Each wall is flat, endless, passes through zero and stands at right angles to its row. A trip goes straight from one point to another. List the walls that it crosses, first one first.

Walls:
(1): +0.08 -0.16
(2): -0.07 +0.23
(3): +0.12 -0.74
(4): -0.16 +0.44
(5): +0.07 -0.20
Trips:
+0.59 +0.15 to +0.52 +0.36 -> 2, 5, 4, 1
+0.31 -0.20 to +0.59 +0.01 -> none
-0.13 +0.23 to -0.06 +0.33 -> none
+0.04 -0.54 to +0.55 +0.03 -> none

Walls:
(1): -0.19 +0.15 +0.34 +0.26 +0.23 +0.05 -0.38 -0.12 -0.41 +0.23 +0.18
(2): -0.33 +0.33 +0.03 -0.07 -0.29 -1.04 +0.36 +0.17 -0.59 -0.46 -0.20
(3): -0.05 +0.05 -0.16 +0.43 +0.27 -0.28 -0.02 -0.01 +0.50 -0.47 +0.62
(4): -0.22 +0.30 +0.34 -0.75 -0.77 +0.20 +0.59 -0.23 +0.00 -0.93 -0.38
Trips:
-0.63 +0.69 -0.30 -0.16 +0.53 -0.36 +0.50 +0.15 -0.24 -0.07 +0.12 to -0.53 -0.51 -0.25 -0.37 -0.45 +0.03 +0.05 +0.48 +0.42 -0.15 +0.33 -> 1, 2
+0.06 -0.83 +0.13 +0.03 +0.69 +0.26 +0.06 -0.39 +0.44 -0.42 +0.27 to -0.19 +0.10 -0.40 +0.24 -0.14 -0.11 -0.07 +0.34 +0.56 -0.49 +0.26 -> 4, 2
+0.17 +0.09 -0.11 -0.56 -0.30 +0.66 +0.00 +0.16 +0.14 -0.25 +0.29 to -0.10 +0.11 +0.17 -0.41 +0.55 +0.72 +0.36 +0.15 -0.02 +0.40 -0.34 -> 1
-0.20 +0.32 -0.34 -0.28 +0.03 +0.01 -0.17 -0.81 +0.50 +0.71 +0.14 to +0.34 +0.17 -0.42 -0.41 +0.33 -0.02 +0.08 -0.04 -0.56 -0.69 +0.53 -> 3, 1, 4, 2
-0.71 -0.24 -0.07 +0.12 -0.13 +0.20 -0.63 -0.21 +0.15 +0.08 +0.14 to -0.40 -0.11 -0.44 +0.13 -0.35 +0.37 -0.35 -0.31 -0.75 +0.26 +0.18 -> 3
+0.16 +0.51 +0.05 +0.42 +0.04 +0.16 -0.06 +0.28 -0.18 +0.23 -0.07 to -0.35 -0.81 -0.19 -0.02 -0.04 -0.02 +0.06 +0.19 +0.61 -0.13 +0.16 -> 3, 1
-0.48 -0.02 +0.11 -0.69 +0.19 +0.27 -0.36 -0.25 +0.07 +0.30 -0.12 to -0.16 -0.18 -0.04 -0.14 -0.11 +0.15 -0.06 -0.12 -0.13 -0.21 -0.50 -> 1, 2
-0.39 +0.11 -0.01 -0.30 -0.24 -0.22 -0.25 -0.20 +0.43 +0.00 +0.20 to -0.27 -0.34 -0.32 -0.07 +0.43 -0.58 +0.18 -0.27 +0.40 +0.22 -0.12 -> 4
-0.37 -0.42 -0.11 -0.19 -0.42 -0.29 -0.29 -0.30 -0.09 +0.45 +0.35 to -0.64 +0.19 -0.11 -0.27 +0.13 +0.05 -0.17 +0.02 -0.08 -0.27 +0.61 -> 3, 4

Walls:
(1): +0.02 -0.43 +0.22 +0.22 +0.18 +0.48 -0.14 -0.44 +0.20 -0.14 -0.22 +0.32 -0.78 +0.17 -0.29 -0.05 +0.37 -0.21 +0.32 -0.30 -0.26 +0.05 -0.44 -0.04 -0.21 -0.34 +0.03 +0.36 +0.07 -0.46 -0.58 -0.34
(2): +0.02 +0.09 +0.41 +0.07 +0.27 -0.02 +0.11 -0.60 -0.82 -0.15 +0.37 -0.33 +0.42 +0.07 -0.39 -0.40 +0.40 -0.42 -0.21 +0.09 -0.26 -0.23 +0.49 -0.50 +0.23 +0.78 -0.53 -0.30 +0.23 -0.16 -0.01 +0.52
(3): -0.17 +0.09 +0.30 +0.32 +0.21 -0.15 -0.24 -0.07 -0.36 +0.23 -0.13 -0.01 +0.08 -0.14 -0.13 +0.00 -0.84 +0.17 +0.03 -0.28 -0.43 +0.23 +0.16 -0.70 +0.37 -0.37 +0.03 -0.01 +0.87 -0.31 +0.14 -0.16
(4): -0.25 -0.24 -0.58 +0.43 -0.08 -0.09 +0.78 -0.07 -0.80 +0.56 -0.01 -0.24 +0.46 +0.76 -0.16 +0.16 +0.13 -0.26 -0.25 +0.16 +0.66 +0.03 -0.47 -0.34 -0.07 +0.01 +0.32 -0.32 +0.50 -0.10 -0.33 -0.16
(5): +0.20 +0.45 +0.44 +0.31 +0.38 -0.48 -0.29 -0.60 +0.38 +0.21 +0.00 -0.17 -0.29 +0.39 +0.81 +0.23 +0.18 -0.13 -0.38 +0.38 -0.13 +0.46 +0.01 -0.10 +0.34 +0.08 +0.22 +0.06 +0.37 -0.29 -0.34 -0.20
Trips:
-0.19 -0.03 -0.15 -0.43 -0.11 -0.38 +0.64 -0.31 +0.31 +0.02 -0.44 +0.13 +0.34 +0.00 +0.18 -0.22 +0.53 +0.15 +0.04 +0.26 -0.10 -0.21 +0.20 -0.13 +0.28 -0.43 -0.49 +0.46 +0.13 +0.59 -0.26 -0.33 to -0.25 +0.00 -0.52 +0.42 -0.25 +0.38 +0.17 -0.45 +0.30 -0.03 -0.74 +0.18 +0.34 +0.27 -0.08 -0.27 -0.10 -0.17 +0.32 +0.23 -0.09 -0.74 -0.20 -0.36 -0.28 -0.74 +0.32 +0.41 -0.82 +0.06 -0.07 +0.10 -> 5, 1
-0.90 +0.01 -0.34 +0.03 +0.01 +0.14 +0.31 +0.74 +0.27 -0.52 +0.12 +0.38 -0.38 +0.38 +0.05 +0.31 -0.30 +0.30 -0.48 +0.33 +0.17 -0.74 +0.26 +0.30 -0.19 +0.33 +0.12 +0.34 -0.24 +0.24 +0.23 +0.19 to +0.18 +0.66 +0.41 +0.66 -0.35 -0.25 +0.38 +0.47 -0.50 +0.17 +0.13 +0.49 -0.01 -0.70 -0.38 -0.46 +0.12 -0.24 +0.24 -0.38 -0.31 -0.28 +0.71 -0.35 -0.56 -0.27 -0.24 +0.00 -0.50 +0.41 +0.41 +0.10 -> 2, 3
-0.13 -0.80 -0.23 +0.40 -0.48 -0.40 -0.57 +0.25 +0.46 -0.51 +0.73 -0.21 +0.22 +0.30 -0.98 +0.36 -0.04 +0.14 +0.65 -0.19 -0.54 -0.31 +0.25 +0.19 -0.02 +0.10 +0.04 +0.42 -0.64 -0.04 +0.02 -0.04 to -0.08 +0.40 +0.12 +0.67 -0.24 +0.12 -0.41 +0.43 +0.49 +0.17 -0.35 -0.28 -0.21 -0.29 -0.26 -0.04 -0.39 +0.29 -0.66 -0.39 -0.30 -0.07 -0.07 +0.16 -0.28 -0.02 -0.43 -0.53 +0.26 +0.26 +0.04 +0.03 -> 3, 1
-0.13 +0.26 -0.04 -0.51 -0.35 -0.13 +0.25 +0.01 +0.03 +0.60 +0.56 -0.11 +0.33 -0.15 +0.15 +0.16 -0.24 -0.34 +0.52 +0.13 -0.01 +0.43 +0.20 +0.41 -0.19 +0.44 +0.49 +0.05 -0.45 -0.34 -0.48 +0.10 to +0.24 -0.47 +0.10 -0.45 +0.00 +0.24 -0.66 -0.01 +0.37 -0.38 -0.17 +0.11 +0.12 +0.23 -0.10 +0.04 -0.08 +0.00 -0.17 -0.39 -0.23 -0.50 -0.09 -0.01 +0.09 +0.18 +0.28 +0.22 +0.17 +0.31 +0.10 -0.37 -> 4, 5, 1

Walls:
(1): -0.53 -0.19 +0.07 +0.19 -0.15 -0.31 -0.58 -0.48 +0.61 -0.24 +0.42 -0.51 +0.15 +0.29 +0.33 +0.31 +0.47 +0.42 +0.25 -0.43 -0.19 +0.87 +0.05 +0.65 -0.27 -0.69 +0.30 -0.06 -0.25 -0.48 -0.31 -0.08 +0.10 -0.22 +0.35 -0.09 -0.39 +0.75 +0.34 +0.17 -0.30 +0.43 -0.66 -0.47 -0.43 -0.63 +0.06 -0.61
(2): -0.02 -0.38 +0.26 +0.65 -0.04 +0.33 -0.41 +0.02 -0.29 +0.49 -0.09 -0.37 -0.65 -0.01 -0.58 +0.34 -0.18 -0.03 +0.21 +0.08 +0.30 -0.27 -0.05 -0.03 -0.51 -0.18 -0.03 +0.04 -0.21 +0.43 +0.23 +0.61 -0.10 +0.33 -0.08 +0.04 +0.52 -0.09 -0.27 +0.12 +0.59 -0.63 -0.08 +0.77 +0.15 -0.03 -0.04 +0.13
(3): +0.49 -0.28 -0.23 +0.12 -0.17 -0.57 -0.34 +0.09 +0.37 +0.13 +0.01 -0.10 +0.63 +0.78 +0.42 +0.16 -0.10 +0.68 -0.11 +0.03 -0.06 -0.12 +0.29 -0.23 -0.48 +0.29 -0.05 -0.60 +0.13 -0.13 -0.68 -0.11 +0.49 -0.38 -0.26 +0.23 -0.33 -0.18 +0.11 +0.34 +0.03 +0.02 +0.37 +0.05 +0.67 -0.14 +0.00 -0.29
(4): +0.50 +0.14 +0.20 -0.24 +0.30 -0.14 -0.29 -0.18 -0.31 -0.19 +0.38 -0.16 +0.13 +0.23 +0.23 -0.18 +0.31 +0.27 -0.03 +0.33 -0.59 -0.51 -0.56 -0.04 +0.25 +0.04 +0.21 -0.36 -0.36 -0.08 +0.35 -0.07 -0.06 +0.28 -0.03 -0.42 -0.02 +0.38 +0.04 -0.21 +0.29 -0.08 +0.36 +0.00 +0.11 -0.04 -0.26 -0.22
(5): +0.43 -0.21 +0.47 +0.02 -0.27 +0.06 +0.48 -0.42 -0.43 -0.45 -0.24 +0.48 -0.07 -0.33 -0.12 +0.06 +0.48 +0.10 +0.18 -0.03 -0.22 -0.28 -0.14 +0.18 -0.55 +0.07 -0.16 +0.51 -0.01 -0.21 -0.21 -0.05 +0.03 +0.35 -0.04 -0.11 -0.37 -0.25 -0.35 -0.37 -0.42 +0.36 -0.37 -0.02 -0.29 +0.09 +0.06 -0.45
(6): -0.52 +0.66 -0.43 +0.62 +0.22 +0.08 -0.59 -0.08 -0.25 -0.23 -0.19 -0.07 +0.10 +0.04 -0.59 -0.15 +0.24 +0.70 +0.14 -0.19 -0.47 +0.48 +0.35 +0.21 -0.48 -0.20 -0.25 -0.22 +0.19 -0.11 +0.09 -0.65 +0.02 -0.68 +0.05 +0.34 -0.11 +0.36 +0.14 +0.22 -0.04 +0.72 -0.53 +0.07 +0.53 +0.12 +0.38 -0.70
Trips:
+0.44 +0.03 +0.20 +0.41 -0.13 -0.54 +0.85 +0.20 +0.73 +0.57 +0.62 +0.39 +0.13 -0.11 +0.27 +0.04 -0.38 +0.56 +0.63 +0.34 -0.15 +0.44 +0.11 +0.16 +0.12 +0.07 +0.22 +0.12 +0.15 +0.07 +0.30 -0.38 -0.01 -0.12 +0.30 -0.28 -0.53 -0.19 -0.10 -0.11 -0.15 -0.04 +0.11 -0.18 +0.45 +0.28 +0.20 -0.19 to +0.27 +0.25 -0.24 +0.56 +0.32 -0.12 +0.11 +0.02 +0.39 +0.42 +0.05 +0.16 +0.54 +0.12 +0.28 +0.31 +0.45 +0.22 +0.72 -0.40 +0.55 +0.11 +0.24 +0.40 +0.16 +0.02 -0.07 +0.37 -0.01 +0.14 -0.22 +0.32 +0.39 +0.15 -0.37 -0.10 +0.51 -0.09 -0.64 +0.50 +0.01 +0.11 +0.07 -0.04 -0.19 -0.40 -0.25 +0.41 -> 5, 2
-0.20 -0.23 +0.10 -0.53 -0.45 +0.23 -0.20 -0.42 +0.18 -0.15 -0.44 +0.51 +0.32 -0.52 +0.17 +0.29 -0.63 -0.74 -0.08 +0.35 +0.13 +0.42 -0.13 -0.01 +0.90 +0.00 +0.36 -0.35 -0.60 +0.17 -0.48 -0.28 +0.07 +0.24 -0.18 -0.78 +0.07 +0.09 +0.16 -0.06 +0.03 +0.31 +0.41 +0.30 +0.24 -0.13 +0.28 -0.08 to +0.54 -0.60 +0.11 +0.06 -0.04 -0.26 +0.17 -0.07 -0.45 +0.14 -0.21 +0.03 -0.07 -0.45 -0.47 +0.50 +0.06 +0.09 +0.97 -0.37 +0.12 +0.53 +0.78 -0.33 +0.04 -0.01 -0.25 -0.17 +0.05 +0.75 -0.15 +0.10 +0.21 -0.09 -0.36 +0.26 -0.20 -0.19 -0.06 +0.47 +0.50 -0.64 +0.10 -0.31 -0.27 +0.12 +0.32 -0.24 -> 4, 2, 3, 5
+0.26 -0.29 -0.04 -0.16 +0.28 -0.26 +0.03 +0.14 -0.05 +0.40 +0.26 -0.29 -0.17 +0.49 -0.16 +0.27 -0.23 +0.48 +0.23 -0.21 +0.01 +0.23 -0.43 +0.51 +0.24 -0.48 +0.26 +0.43 -0.24 -0.70 -0.08 +0.02 +0.39 -0.30 -0.18 +0.44 +0.11 +0.03 +0.35 +0.00 +0.21 -0.10 +0.54 +0.09 +0.04 -0.71 +0.48 -0.26 to -0.03 -0.18 -0.40 -0.33 -0.58 -0.46 +0.11 +0.07 -0.32 +0.34 -0.14 +0.12 -0.04 -0.66 +0.03 +0.39 +0.56 +0.15 +0.84 +0.05 -0.41 +0.15 -0.31 -0.05 -0.37 -0.15 -0.21 +0.16 -0.54 -0.73 -0.07 +0.07 +0.21 +0.24 +0.26 +0.20 -0.15 -0.23 -0.11 -0.17 -0.56 -0.03 -0.12 +0.03 -0.12 +0.58 +0.25 -0.01 -> 5, 2, 4, 3
-0.26 -0.12 +0.33 +0.15 -0.59 -0.15 +0.55 -0.38 -0.14 +0.25 -0.04 -0.03 +0.03 +0.40 +0.46 +0.24 -0.21 -0.50 +0.06 +0.20 +0.19 -0.07 +0.39 +0.13 +0.10 +0.35 -0.45 -0.61 +0.57 +0.11 -0.19 +0.28 +0.16 +0.65 +0.23 +0.41 -0.12 -0.40 +0.00 -0.50 -0.22 +0.11 -0.03 +0.16 +0.25 -0.04 -0.60 -0.06 to +0.05 -0.28 -0.18 +0.33 +0.34 -0.56 -0.29 -0.40 +0.00 -0.07 -0.03 +0.12 +0.10 -0.32 +0.28 -0.17 -0.29 -0.01 -0.22 -0.61 -0.43 -0.21 -0.40 +0.17 -0.35 -0.34 +0.01 -0.11 +0.12 +0.31 -0.02 +0.05 -0.29 -0.27 +0.98 +0.60 -0.39 -0.10 +0.20 +0.03 -0.24 +0.18 -0.17 -0.05 +0.08 +0.37 +0.20 -0.59 -> 2, 1, 6

Walls:
(1): +0.21 +0.16 +0.39 -0.26 -0.52 -0.18 -0.03 +0.07 -0.01 +0.85 +0.18 -0.66 +0.12 -0.18 +0.55 -0.18 +0.29 -0.06 +0.31 -0.07 +0.11 -0.57 +0.71 +0.36 -0.76 +0.21 -0.07 -0.47 -0.18 +0.04 -0.35 -0.05 -0.08 -0.18 +0.00 +0.16 -0.47 -0.52 -0.20 +0.02 -0.11 -0.16 -0.23 +0.37 -1.14 -0.26 -0.03 +0.26
(2): +0.57 -0.41 +0.12 +0.53 +0.03 +0.26 -0.04 -0.15 -0.05 -0.10 +0.20 -0.16 -0.42 +0.04 +0.60 -0.32 +0.15 +0.20 -0.12 -0.26 -0.34 -0.15 +0.05 -0.56 +0.40 -0.46 +0.40 -0.34 -0.06 +0.49 -0.03 +0.00 +0.08 +0.35 +0.02 -0.40 -0.48 +0.17 +0.11 +0.17 +0.55 -0.09 -0.42 -0.06 -0.23 +0.50 -0.37 +0.24
(3): +0.22 -0.02 +0.75 -0.20 -0.20 -0.64 -0.05 -0.05 +0.11 +0.74 +0.37 +0.09 -0.70 +0.40 +0.45 -0.68 +0.43 -0.15 +0.16 +0.31 +0.57 +0.03 -0.02 +0.26 -0.53 -0.08 -0.43 -0.21 +0.52 -0.17 +0.45 -0.04 +0.10 -0.06 -0.20 +0.05 -0.32 -0.01 -0.09 +0.24 +0.32 +0.09 -0.52 -0.20 -0.15 -0.03 -0.68 +0.95
(4): +0.19 +0.20 +0.27 +0.04 -0.02 -0.10 +0.72 -0.13 +0.84 -0.19 -0.32 +0.28 -0.55 +0.53 -0.43 +0.09 +0.04 -0.24 -0.20 +0.74 -0.38 +0.31 -0.26 -0.19 +0.31 -0.28 +0.43 -0.05 -0.44 +0.24 -0.13 +0.41 -0.29 +0.13 +0.68 +0.20 -0.26 +0.27 +0.10 +0.25 -0.79 +0.24 +0.37 -0.17 +0.37 +0.24 +0.59 +0.08
(5): +0.02 -0.38 -0.24 -0.65 +0.03 -0.26 -0.48 +0.58 +0.29 +0.11 -0.27 -0.31 +0.42 +0.16 +0.35 -0.45 +0.66 +0.40 -0.01 -0.05 +0.29 -0.02 +0.58 -0.43 +0.04 -0.01 +0.88 -0.69 +0.00 +0.00 +0.16 +0.86 -0.11 -0.11 +0.30 -0.22 -0.14 -0.19 +0.17 +0.09 +0.18 -0.26 +0.91 +0.47 -0.21 +0.03 -0.10 +0.11
(6): -0.04 -0.31 -0.34 -0.31 +0.04 -0.14 -0.24 +0.08 -0.70 -0.18 +0.34 -0.13 -0.12 -0.57 -0.20 +0.11 +0.01 +0.79 -0.17 -0.08 +0.10 +0.69 -0.29 +0.14 -0.31 -0.05 +0.32 +0.06 -0.68 +0.48 -0.01 -0.23 +0.19 +0.24 +0.25 +0.30 -0.09 -0.23 -0.13 +0.14 -0.10 +0.38 +0.44 +0.61 +0.07 +0.25 -0.95 -0.09
(7): +0.46 +0.53 -0.06 +0.68 +0.20 +0.61 +0.38 -0.03 -0.03 -0.17 -0.28 -0.31 +0.10 -0.14 +0.31 -0.26 -0.28 +0.02 -0.10 +0.15 -0.64 +0.08 +0.14 -0.41 +0.16 -0.65 -0.42 -0.36 +0.17 +0.39 +0.31 +0.21 -0.32 +0.43 -0.26 +0.15 +0.21 -0.51 +0.18 +0.20 -0.86 +0.51 -0.01 -0.48 -0.45 -0.07 +0.32 -0.53
(8): +0.13 -0.46 -0.05 -0.21 +0.88 +0.12 +0.03 -0.13 -0.01 +0.46 -0.50 +0.40 -0.44 +0.00 +0.15 -0.20 +0.59 -0.20 +0.08 +0.26 -0.25 +0.85 +0.07 +0.16 +0.33 +0.11 -0.09 -0.02 -0.98 -0.58 -0.54 -0.69 +0.02 +0.31 +0.18 -0.07 -0.07 +0.30 -0.22 +0.23 -0.13 -0.46 -0.29 +0.09 -0.01 +0.27 +0.08 -0.31
(9): -0.45 +0.81 -0.23 -0.05 +0.31 -0.15 +0.53 -0.34 -0.24 -0.43 +0.38 +0.25 -0.39 +0.33 -0.10 -0.04 +0.16 -0.17 +0.12 +0.00 +0.38 -0.29 -0.12 +0.20 +0.20 +0.83 -0.30 -0.27 -0.17 +0.02 +0.41 -0.77 -0.40 +0.05 -0.22 +0.25 -0.38 +0.21 -0.05 -0.05 +0.19 +0.41 -0.07 +0.02 +0.11 -0.45 +0.80 -0.22
(10): +0.26 -0.69 -0.27 +0.18 -0.12 +0.62 -0.56 -0.22 +0.45 +0.41 -0.17 -0.19 -0.24 -0.44 -0.21 -0.03 -0.12 -0.11 -0.35 +0.19 -0.49 -0.22 -0.07 -0.09 +0.76 +0.37 +0.24 +0.25 -0.31 +0.43 +0.29 -0.36 -0.20 -0.22 +0.02 -0.10 -0.04 +0.04 +0.59 -0.48 +0.26 +0.27 +0.01 +0.04 +0.24 +0.32 +0.74 +0.48
(11): +0.22 -0.17 +0.13 +0.12 +0.08 +0.25 -0.52 +0.08 +0.31 +0.35 -0.77 -0.61 -0.18 -0.16 +0.05 +0.20 +0.24 -0.32 +0.42 -0.12 -0.01 +0.02 -0.64 -0.41 -0.31 +0.60 +0.70 +0.20 -0.23 -0.29 -0.39 -0.09 +0.36 +0.23 +0.05 -0.32 -0.63 -0.06 +0.32 +0.04 -0.34 -0.29 +0.12 +0.22 +0.44 -0.21 +0.12 -0.28
Trips:
-0.32 -0.24 -0.91 +0.16 -0.07 -0.51 -0.51 +0.86 +0.26 +0.56 -0.30 -0.18 +0.13 +0.35 -0.06 -0.44 -0.10 -0.47 +0.04 +0.06 +0.08 +0.11 -0.57 +0.15 -0.03 -0.08 +0.06 +0.18 -0.36 -0.02 +0.00 -0.14 +0.58 +0.34 -0.07 -0.70 -0.35 +0.35 +0.07 -0.01 -0.50 +0.25 -0.20 -0.52 -0.17 +0.37 +0.01 -0.38 to -0.26 +0.02 +0.11 -0.07 +0.00 -0.34 -0.04 +0.49 -0.05 +0.13 -0.34 -0.11 +0.31 +0.05 -0.08 +0.22 -0.60 +0.07 +0.13 -0.24 -0.12 -0.22 +0.53 -0.03 -0.33 +0.30 +0.09 -0.28 -0.06 -0.32 -0.22 +0.32 -0.27 -0.45 +0.16 -0.07 -0.29 +0.67 +0.19 -0.33 +0.25 +0.01 -0.30 +0.21 +0.25 +0.52 +0.42 -0.67 -> 4, 1, 10, 8, 9
-0.11 -0.36 -0.27 +0.11 +0.12 +0.00 -0.09 -0.17 -0.36 +0.08 +0.37 -0.04 -0.21 -0.22 +0.40 +0.30 -0.39 -0.10 -0.25 -0.33 +0.35 -0.08 -1.00 -0.10 +0.46 +0.60 +0.72 -0.24 -0.35 -0.09 -0.44 -0.27 +0.35 -0.22 -0.55 +0.15 +0.77 -0.36 -0.08 +0.11 -0.49 +0.54 +0.33 -0.12 -0.40 -0.39 -0.49 -0.07 to -0.20 +0.11 +0.14 +0.08 +0.52 -0.51 -0.34 +0.43 -0.29 +0.28 -0.55 +0.13 -0.38 +0.11 -0.22 +0.33 -0.03 +0.18 +0.38 +0.21 -0.81 +0.20 -0.20 -0.27 -0.45 +0.34 +0.42 +0.12 +0.31 -0.39 -0.02 -0.05 +0.59 -0.11 +0.18 -0.19 +0.25 +0.10 +0.02 -0.08 -0.03 -0.07 +0.56 +0.13 +0.01 +0.12 +0.07 +0.06 -> 8, 9, 10, 5, 4
-0.02 -0.05 -0.16 +0.38 -0.49 +0.05 -0.36 -0.39 -0.07 +0.48 -0.05 -0.17 +0.32 -0.03 +0.06 +0.08 +0.42 +0.26 -0.52 -0.36 +0.03 -0.11 +0.64 +0.41 -0.21 -0.13 -0.79 +0.40 -0.37 +0.11 +0.71 +0.45 -0.16 +0.02 -0.04 +0.48 -0.80 +0.35 +0.53 +0.19 -0.36 -0.52 +0.19 -0.16 +0.52 -0.12 -0.11 -0.64 to -0.17 -0.30 +0.01 +0.00 +0.21 +0.30 +0.15 +0.44 +0.20 -0.44 +0.44 +0.01 -0.18 +0.09 -0.28 +0.21 -0.37 -0.11 -0.07 -0.74 -0.33 +0.05 -0.50 +0.00 +0.32 +0.07 +0.07 +0.06 -0.44 -0.51 -0.33 -0.10 +0.14 -0.14 -0.04 -0.04 -0.52 -0.65 +0.36 +0.17 +0.04 -0.10 -0.27 -0.09 -0.13 -0.04 -0.09 -0.18 -> 5, 8, 1, 2, 9, 7
